Every row gives one point. The points of each table are mixes of a few directions, plus a little noise. How many directions does each table use, and how many do they share? Where both have some left over, give the other angles between the two spaces (their principal angles), to ten degrees, smallest first.

First (7 x 3):
[[  4  -6 -30]
 [-25  10  31]
 [ 79 -19 -32]
 [ -1  -6 -39]
 [-22  19  87]
 [-57   3 -37]
 [ 22   0  18]]
Second (4 x 3):
[[-75  13   8]
 [ 11  -2  -1]
 [ 88 -16  -9]
 [-24   4   3]]
Directions: first 2, second 1, shared 1

First (6 x 6):
[[ 42 -13  70 -28  40   6]
 [  5  59   0 -58  21 -52]
 [-29 -62 -10  45 -56  77]
 [-16 -13 -37  57  -2   1]
 [-25  26  -9  -3  19 -12]
 [ 23   4 -14 -13 -22 -20]]
Second (7 x 6):
[[ 67 -50   3 -11  26  -5]
 [ 23  31 -43   1 -51 -52]
 [-35  22  48 -32 -62  40]
 [ -7  30  50 -26  18  -2]
 [ 21 -17   4 -14 -30  11]
 [-28  18  -8  28  73 -17]
 [-40 -34 -56  56  27  24]]
Directions: first 4, second 4, shared 3; angles 40

First (8 x 9):
[[ 17  48  11 -22  -5 -35  27   7   4]
 [-31 -23 -26  20  14  -4 -28   5  -7]
 [-62  49  -4   8 -39  60   1 -21 -42]
 [-72  38 -18  16 -26  43 -13 -13 -41]
 [ 83 -32  36 -23   9 -15  26   2  39]
 [  7 -58 -10  16  20   4 -24   3  12]
 [  3  44   3 -15  -4 -30  19   6  -2]
 [ 55 -67   7   0  31 -24  -8  11  36]]
Second (8 x 9):
[[   1   -1   -1   -1   -1    0    1    0   -1]
 [   1   -2   -3   -6   -1    1    0    2   -1]
 [  -3   11   25   32    6   -7   -7  -14   12]
 [   9  -37  -80 -115  -23   19   17   46  -44]
 [   2   -3   -3   -6   -1    1    3    3   -2]
 [   3  -19  -40  -55  -11   12    9   24  -21]
 [ -10   40   85  121   25  -22  -20  -51   44]
 [  -1    8   17   26    5   -5   -2  -11   10]]
Directions: first 3, second 1, shared 0; angles 90

First (11 x 14):
[[ -21   72  -30  -13    3  -48  -17   34    8   42  -17   61  -45 -107]
 [  48  -12  -12   25   33  -29    3   30  -85   62  -39   36  -10   28]
 [  -4   12  -16  -16  -21   -6  -10    5   21   -9    6    0  -23  -39]
 [  18  -13   16   30    4   38   25  -14  -11  -31   -7    2   35   59]
 [  67  -27  -49  -16  -34  -23  -19   32  -41   16  -18    0  -62  -23]
 [  14   25   26   66   51   26   43    1  -52    8  -38   62   58   67]
 [-108   15   45  -39   39  -35  -25  -26   64   35   46  -42   24  -37]
 [ -28    2   41   26   11   50   28  -36   31  -50   13  -10   61   56]
 [   1  -38  -20  -51  -47  -11  -31   -5   38  -18   32  -62  -43  -32]
 [  -7  -16   -4  -22  -35   18   -7  -15   42  -41   25  -38   -8   -8]
 [  21  -21    5   11   -2   19    9   -6  -13  -14   -3   -8   12   38]]
Second (10 x 14):
[[   8   -6    2    3   -1   21    4    4   49  -18   55   21   32  -74]
 [  11  -18   -3   -3   10   32    3  -18   65  -32   90   28   48 -121]
 [   3  -26  -13  -15   28   15   -5  -57   13  -25   51    4   21  -69]
 [  -5    1   -2   -3    4  -12   -3   -8  -29    9  -30  -13  -18   40]
 [ -13    3   -7   -9   10  -33   -9  -24  -84   24  -85  -37  -52  113]
 [  -1   31   17   20  -36  -10    9   75    4   25  -42    3  -13   57]
 [   2   30   19   22  -38   -2   11   80   25   19  -21   12    0   30]
 [ -10  -23  -20  -24   39  -19  -15  -83  -72   -1  -34  -33  -32   45]
 [  -6   -3   -6   -7   10  -14   -5  -22  -38    7  -32  -17  -22   43]
 [  10   11   13   16  -24   22   11   53   67   -8   47   30   35  -63]]
Directions: first 4, second 2, shared 0; angles 50, 70

First (10 x 20):
[[-61   7  -3  -1  -9  36  17 -19 -41   1 -24 -40  44  50  54 -27 -23 -21
  -54  32]
 [-11  54 -47  26 -27   3  12  19  18  -3 -47   3  -9  21   8   4  32  -4
    1  31]
 [ 43 -48  27 -13  -8   0 -13  -7  14  -3  58  42 -17 -27 -62  19  34 -17
   30 -83]
 [ 16 -29 -14   7  -6  38  12 -60 -42 -12  55   5   9  21 -34 -33  45 -49
   -7  34]
 [-39   2   0  11 -31   5   4  44 -30 -17 -21 -17  19   2  25  55  -6  -1
  -37 -71]
 [ 55  19 -20  27  26 -16  -9 -26 -26 -18  32  14 -37 -17 -22 -17  18 -11
   17  84]
 [-24 -20 -31 -20 -16 -23  28  46  61  26 -50 -46  19 -64  -3  39 -16 100
   24 -12]
 [ 40   5  52 -14  56 -48 -36  11  19   7  10  19 -32 -28  14  -7 -60  23
   26   6]
 [ -7 -22  26 -38  14   6  -2 -22  55  33  -4  10  11  11  -3 -38 -15   8
   24 -10]
 [ -9  30   9  18  -2   0 -11  12 -29 -17  -8  10  -7  26  25   9  -6 -29
  -23 -11]]
Second (8 x 20):
[[ -21  -29    3   17  -11   15  -28   18  -29    7  -21   58   12   -3
    17    9   28  -17   57   12]
 [  -8   12  -14   -6   18    8  -11   44  -42   13   -5  -21   14    6
   -47  -43   15    4   -6   15]
 [ -14   77   16  -47    3  -88   73  -83  121 -112   57   -4  -56   -5
    91   50    5   -7 -107  -35]
 [ -30  -13  -10   12  -10    2   -9   21  -21  -14  -14   57   19   13
    17   16   20   -8   53   -1]
 [   4   -3  -19   13   -4   12   15    7   -6    5    1   -2   23   24
   -18   10  -32   20   28  -18]
 [  24  -16   -8   27  -13   34  -11   -5  -23   37  -18  -31    6    0
   -10   -2  -22    2    3   23]
 [  23   -9    5    7    1   21  -17   -3  -20   33  -13  -40   -8  -14
   -18  -22   -1   -5  -24   25]
 [  26  -22   27  -27   18   -2  -10   -5   22   27   15  -18   -5  -23
   -34  -23  -13   13   -2  -24]]
Directions: first 6, second 5, shared 1; angles 60, 70, 80, 90
